Rows are points. The points of each table are mixes of a few directions, plus a little noise. Count the directions of each table, and those that both share. Where both have some left over, give the other angles between the two spaces (their principal angles), to ten degrees, smallest first.

First, 7 rows:
[[-0.27 -0.84  0.82]
 [ 0.43  0.28 -0.01]
 [ 0.48  0.42 -0.14]
 [ 0.00 -0.51  0.61]
 [-0.06  0.16 -0.24]
 [-0.39  0.11 -0.43]
 [-0.19  0.38 -0.61]]
Second, 6 rows:
[[ 0.18  0.19 -0.30]
 [ 0.17  0.18 -0.26]
 [-0.02  0.01  0.54]
 [-0.68 -0.71  1.00]
 [ 0.32  0.33 -0.39]
 [ 0.03  0.00 -0.59]]
Directions: first 2, second 2, shared 1; angles 40

First:
[[-0.17 -0.10  0.15  0.63 -0.57  0.62 -0.12 -0.73]
 [ 0.78 -0.24 -0.68 -1.09 -0.12  0.08  0.43  0.59]
 [ 0.01 -0.11  0.08 -0.03  0.13 -0.11 -0.20  0.50]
 [-0.24 -0.06  0.31  0.43 -0.11  0.06 -0.33 -1.23]
 [-0.13  0.09  0.14 -0.04  0.40 -0.41 -0.12  0.40]
 [-0.57  0.61  0.24  0.49  0.34 -0.30  0.29  0.04]
 [-0.10 -0.30  0.21  0.62 -0.63  0.67 -0.34 -0.75]
 [ 0.14  0.08 -0.13 -0.55  0.54 -0.57  0.09  0.79]
 [ 0.28  0.03 -0.30 -0.47  0.03 -0.04  0.31  0.37]]
Second:
[[-0.16  0.45 -0.18  0.18 -0.14  0.23  0.64  0.17]
 [ 0.67 -0.27 -0.53 -0.94 -0.02 -0.01  0.25  0.66]
 [-0.05 -0.05  0.24 -0.34  0.72 -0.86 -0.45 -0.21]
 [ 0.27 -0.41  0.00 -0.23 -0.11  0.04 -0.38 -0.44]
 [ 0.03 -0.25  0.15  0.03  0.03 -0.05 -0.38 -0.02]
 [-0.87  0.99  0.17  1.10 -0.12  0.31  0.85  0.32]
 [ 0.51 -0.45 -0.27 -0.46 -0.32  0.29 -0.11  0.09]
 [-0.04 -0.53  0.41  0.31 -0.10  0.04 -0.88 -0.64]
 [ 0.25 -0.13 -0.17 -0.34 -0.08  0.02  0.04 -0.52]
 [-0.61  0.64  0.19  0.67  0.14 -0.02  0.43  0.59]]
Directions: first 4, second 4, shared 4

First:
[[ 0.17 -0.01  0.11  0.01  0.01 -0.05 -0.04  0.13 -0.01 -0.01 -0.12  0.03]
 [-0.53  0.05 -0.34 -0.03 -0.02  0.18  0.13 -0.41  0.02  0.04  0.37 -0.09]
 [-0.02  0.00 -0.01  0.00  0.00  0.02  0.00 -0.01  0.00  0.00  0.02  0.00]
 [ 0.23 -0.02  0.15  0.01  0.01 -0.08 -0.05  0.18  0.00 -0.02 -0.17  0.05]
 [ 1.08 -0.09  0.69  0.06  0.04 -0.38 -0.25  0.83 -0.03 -0.08 -0.76  0.20]
 [ 0.73 -0.06  0.47  0.04  0.02 -0.25 -0.18  0.56 -0.02 -0.05 -0.52  0.13]
 [-1.35  0.12 -0.86 -0.07 -0.05  0.47  0.32 -1.03  0.04  0.10  0.96 -0.24]
 [ 0.17 -0.02  0.11  0.01  0.00 -0.05 -0.04  0.13 -0.01 -0.01 -0.12  0.03]
 [ 1.17 -0.10  0.74  0.07  0.04 -0.41 -0.28  0.89 -0.04 -0.08 -0.82  0.21]
 [-1.64  0.14 -1.04 -0.09 -0.06  0.57  0.39 -1.26  0.05  0.13  1.16 -0.29]]
Second (11 x 12):
[[-0.28  0.38 -0.10 -0.45  0.07 -0.12  0.09 -0.35  0.20  0.34  0.00  0.11]
 [-0.44  0.59 -0.38 -0.68 -0.39 -0.31 -0.17 -0.10  0.55  0.49 -0.28 -0.04]
 [ 0.03 -0.04 -0.01  0.05 -0.06  0.00 -0.04  0.09  0.00 -0.04 -0.03 -0.04]
 [-0.43  0.57 -0.23 -0.68 -0.08 -0.22  0.02 -0.37  0.39  0.50 -0.10  0.09]
 [-0.26  0.35 -0.07 -0.44  0.12 -0.10  0.12 -0.38  0.16  0.32  0.04  0.13]
 [ 0.13 -0.16  0.13  0.18  0.18  0.10  0.10 -0.05 -0.19 -0.13  0.12  0.04]
 [-0.30  0.41 -0.04 -0.51  0.23 -0.10  0.19 -0.53  0.14  0.38  0.09  0.18]
 [ 0.14 -0.18  0.16  0.20  0.23  0.12  0.12 -0.07 -0.22 -0.14  0.14  0.06]
 [-0.16  0.24  0.17 -0.31  0.58  0.05  0.38 -0.70 -0.13  0.24  0.29  0.29]
 [ 1.10 -1.50  0.25  1.82 -0.60  0.40 -0.54  1.67 -0.64 -1.35 -0.17 -0.56]
 [ 0.49 -0.67  0.10  0.81 -0.29  0.17 -0.26  0.77 -0.27 -0.60 -0.09 -0.26]]
Directions: first 1, second 2, shared 0; angles 60

First:
[[ 0.19 -0.03 -0.08 -0.52  0.05 -0.66 -0.72 -0.31 -0.47  0.58  0.81  0.20
   0.25  0.35  0.02 -0.16 -0.17 -0.41]
 [ 0.37 -0.22  0.09 -0.06 -0.14  0.31 -0.67  0.44  0.08 -0.71  0.41 -0.19
   0.24 -0.49  0.10  0.20 -0.37 -0.05]
 [ 0.20  0.00 -0.05 -0.01  0.08  0.44  0.04 -0.32 -0.15 -0.05  0.17 -0.15
  -0.14  0.57  0.23  0.19 -0.35 -0.35]
 [ 0.15 -0.42  0.33 -0.10 -0.52 -0.24 -0.58  0.69  0.39 -1.18  0.24  0.29
   0.71 -1.19 -0.50  0.08  0.19  0.31]
 [ 0.12  0.57 -0.25  0.21  0.33  0.66  0.33 -0.13 -0.17  0.12 -0.12 -0.54
  -0.37 -0.06  0.36 -0.01 -0.18  0.11]
 [-0.32  0.39 -0.02  0.03 -0.08 -0.41  0.68 -0.26  0.03  0.10 -0.33  0.28
   0.17 -0.41 -0.49 -0.30  0.69  0.40]
 [ 0.32 -0.48  0.22 -0.44 -0.39 -0.23 -0.45 -0.44 -0.17 -0.51  0.76  0.49
   0.57  0.52 -0.31  0.21 -0.19 -0.62]
 [-0.59  0.31 -0.18  0.74  0.43  0.48  1.03  0.38  0.40  0.66 -1.39 -0.47
  -0.94  0.02  0.41 -0.09  0.24  0.62]
 [-0.70  0.06 -0.05  0.44  0.20 -0.27  0.85  0.21  0.35  0.79 -1.14  0.05
  -0.56  0.11  0.01 -0.23  0.53  0.51]
 [ 0.26 -0.19 -0.02 -0.29  0.03 -0.08 -0.51 -0.27 -0.29  0.20  0.58  0.04
   0.07  0.59  0.18  0.10 -0.40 -0.51]]
Second (8 x 18):
[[-0.30 -0.05 -0.49  0.32 -0.55 -0.04  0.08 -0.07 -0.56 -0.41  1.01  0.63
   0.06 -0.07 -0.05 -0.11  0.10 -0.10]
 [ 0.32  0.06  0.45 -0.31  0.39  0.08 -0.06  0.00  0.47  0.14 -0.76 -0.50
   0.07 -0.02 -0.05  0.12 -0.07  0.07]
 [ 0.22  0.04  0.31 -0.21  0.29  0.05 -0.05  0.01  0.33  0.14 -0.55 -0.36
   0.03  0.00 -0.02  0.08 -0.06  0.05]
 [-0.39 -0.07 -0.54  0.38 -0.49 -0.09  0.08  0.00 -0.57 -0.20  0.94  0.62
  -0.07  0.01  0.05 -0.15  0.09 -0.08]
 [ 0.25  0.07 -0.03 -0.09 -0.55  0.21  0.04 -0.33 -0.24 -1.19  0.84  0.40
   0.64 -0.43 -0.47  0.09  0.11 -0.14]
 [ 0.01 -0.02  0.32 -0.14  0.73 -0.13 -0.08  0.27  0.51  1.09 -1.21 -0.67
  -0.48  0.35  0.36  0.01 -0.14  0.16]
 [ 0.14  0.05 -0.14  0.00 -0.59  0.17  0.05 -0.29 -0.33 -1.08  0.93  0.48
   0.54 -0.37 -0.40  0.05  0.12 -0.14]
 [-0.25 -0.08  0.12  0.05  0.77 -0.26 -0.06  0.42  0.39  1.52 -1.19 -0.59
  -0.78  0.54  0.58 -0.09 -0.15  0.18]]
Directions: first 5, second 2, shared 1; angles 70

First:
[[ 0.20  0.53 -0.02 -0.23  0.16  0.13 -0.04 -0.22  0.12 -0.19  0.09  0.03
   0.06  0.01 -0.10  0.15 -0.22  0.02 -0.16 -0.07  0.41  0.12 -0.08  0.11
  -0.52  0.13  0.01 -0.24 -0.19 -0.20 -0.17 -0.19]
 [ 0.29  1.06 -0.19 -0.43  0.38  0.42 -0.10 -0.32  0.28 -0.34  0.03  0.01
   0.26  0.17 -0.21  0.33 -0.35  0.20 -0.17 -0.09  0.68  0.23 -0.10  0.21
  -0.95  0.04  0.07 -0.48 -0.43 -0.48 -0.48 -0.14]
 [ 0.31 -0.37  0.86  0.01 -0.41 -0.61  0.14 -0.45 -0.26 -0.15  0.61  0.25
  -0.78 -0.72  0.09 -0.28 -0.30 -0.81 -0.48 -0.10  0.18  0.04 -0.26 -0.14
   0.00  1.01 -0.16  0.05  0.45  0.55  0.84 -1.08]
 [ 0.22  1.09 -0.36 -0.45  0.44  0.51 -0.12 -0.25  0.33 -0.29 -0.08 -0.04
   0.38  0.29 -0.23  0.38 -0.29  0.34 -0.08 -0.08  0.63  0.22 -0.03  0.24
  -0.95 -0.14  0.09 -0.49 -0.50 -0.58 -0.63  0.05]
 [ 0.01  1.09 -0.81 -0.35  0.60  0.79 -0.18  0.08  0.42 -0.15 -0.44 -0.18
   0.78  0.68 -0.23  0.46 -0.05  0.77  0.23  0.01  0.39  0.15  0.13  0.27
  -0.73 -0.73  0.16 -0.41 -0.69 -0.79 -1.00  0.70]
 [ 0.18 -0.30  0.56  0.04 -0.28 -0.42  0.09 -0.26 -0.18 -0.08  0.38  0.16
  -0.50 -0.48  0.09 -0.19 -0.16 -0.53 -0.30 -0.05  0.07  0.01 -0.16 -0.10
   0.04  0.65 -0.11  0.07  0.32  0.38  0.56 -0.66]
 [-0.12 -0.84  0.42  0.32 -0.38 -0.48  0.12  0.09 -0.27  0.18  0.17  0.07
  -0.42 -0.34  0.19 -0.32  0.15 -0.39 -0.03  0.04 -0.43 -0.15 -0.03 -0.19
   0.66  0.28 -0.10  0.36  0.45  0.52  0.59 -0.24]
 [-0.16 -0.76  0.21  0.30 -0.30 -0.32  0.10  0.18 -0.22  0.21  0.04  0.02
  -0.23 -0.19  0.15 -0.25  0.22 -0.20  0.07  0.06 -0.43 -0.15  0.04 -0.18
   0.64  0.06 -0.07  0.33  0.33  0.37  0.40  0.00]
 [-0.62  0.03 -1.19  0.21  0.41  0.72 -0.15  0.84  0.26  0.38 -0.94 -0.37
   1.04  0.99 -0.04  0.23  0.61  1.08  0.80  0.20 -0.62 -0.16  0.42  0.10
   0.47 -1.52  0.19  0.18 -0.43 -0.60 -1.01  1.66]
 [-0.01 -0.23  0.14  0.07 -0.11 -0.14  0.04  0.00 -0.08  0.03  0.08  0.04
  -0.16 -0.14  0.04 -0.09  0.03 -0.14 -0.02  0.01 -0.08 -0.04 -0.01 -0.06
   0.16  0.13 -0.03  0.08  0.13  0.15  0.19 -0.11]
 [-0.32 -1.31  0.36  0.54 -0.51 -0.57  0.15  0.33 -0.37  0.38  0.05  0.03
  -0.42 -0.30  0.26 -0.44  0.37 -0.35  0.13  0.10 -0.80 -0.27  0.07 -0.29
   1.13  0.09 -0.10  0.60  0.59  0.65  0.68  0.01]]
Second:
[[ 0.05 -0.01  0.44 -0.29 -0.30 -0.50  0.43 -0.10 -0.51  0.22 -0.54 -0.58
  -0.47 -0.22 -0.04  0.14  0.26 -0.38 -0.27  0.15 -0.20  0.18 -0.49  0.02
   0.23 -0.18  0.36 -0.01  0.33  0.21  0.86 -0.04]
 [-0.10 -0.46  0.08  0.13 -0.20 -0.18  0.16  0.03 -0.24 -0.03 -0.08 -0.13
   0.00 -0.21 -0.02 -0.01  0.16 -0.20 -0.03  0.07 -0.10 -0.21 -0.07 -0.12
   0.16 -0.13  0.10  0.16  0.28  0.20  0.36  0.00]
 [-0.37  0.43 -0.68  0.09  0.41  0.41 -0.40  0.68  0.49  0.76 -0.51  0.07
   0.25  1.04  0.24 -0.19  0.28  0.93  0.74  0.03 -0.87  0.39  0.37  0.18
   0.83 -0.60 -0.23  0.09 -0.68 -0.46 -1.06  1.08]
 [-0.08 -0.45  0.16  0.06 -0.26 -0.26  0.24  0.04 -0.33  0.02 -0.21 -0.28
  -0.12 -0.22 -0.02  0.03  0.23 -0.24 -0.08  0.11 -0.17 -0.18 -0.16 -0.10
   0.22 -0.19  0.18  0.14  0.34  0.25  0.53  0.04]
 [ 0.18 -0.68  0.46  0.11 -0.37 -0.33  0.32 -0.41 -0.41 -0.64  0.45 -0.03
  -0.10 -0.87 -0.18  0.09 -0.13 -0.73 -0.51  0.01  0.59 -0.49 -0.20 -0.25
  -0.55  0.38  0.16  0.05  0.62  0.45  0.84 -0.75]
 [-0.04  0.54  0.30 -0.55 -0.11 -0.44  0.36  0.12 -0.39  0.81 -1.09 -0.82
  -0.60  0.34  0.08  0.11  0.45  0.01  0.01  0.22 -0.73  0.66 -0.52  0.21
   0.72 -0.51  0.37 -0.05 -0.05 -0.07  0.62  0.46]
 [-0.09 -0.30 -0.54  0.51  0.27  0.59 -0.49  0.15  0.55 -0.42  0.75  0.75
   0.66  0.10  0.03 -0.17 -0.27  0.39  0.31 -0.21  0.33 -0.45  0.65 -0.13
  -0.31  0.22 -0.45  0.10 -0.27 -0.13 -0.94  0.01]
 [ 0.09  0.97 -0.26 -0.25  0.43  0.35 -0.36  0.05  0.46  0.26 -0.03  0.23
   0.03  0.58  0.09 -0.04 -0.21  0.49  0.21 -0.11 -0.04  0.49  0.12  0.25
  -0.11  0.09 -0.24 -0.28 -0.64 -0.42 -0.79  0.19]
 [ 0.10  0.53  0.16 -0.37  0.05 -0.15  0.09 -0.09 -0.06  0.29 -0.36 -0.29
  -0.29  0.16  0.02  0.08  0.05 -0.01 -0.06  0.04 -0.14  0.39 -0.27  0.14
   0.09 -0.03  0.14 -0.17 -0.12 -0.11  0.15  0.04]
 [ 0.27 -0.58 -0.16  0.56  0.07  0.51 -0.37 -0.45  0.45 -1.28  1.60  1.09
   0.66 -0.70 -0.19 -0.07 -0.72 -0.27 -0.27 -0.33  1.29 -0.85  0.55 -0.31
  -1.30  0.96 -0.43 -0.05  0.12  0.16 -0.57 -1.01]]
Directions: first 2, second 3, shared 1; angles 40
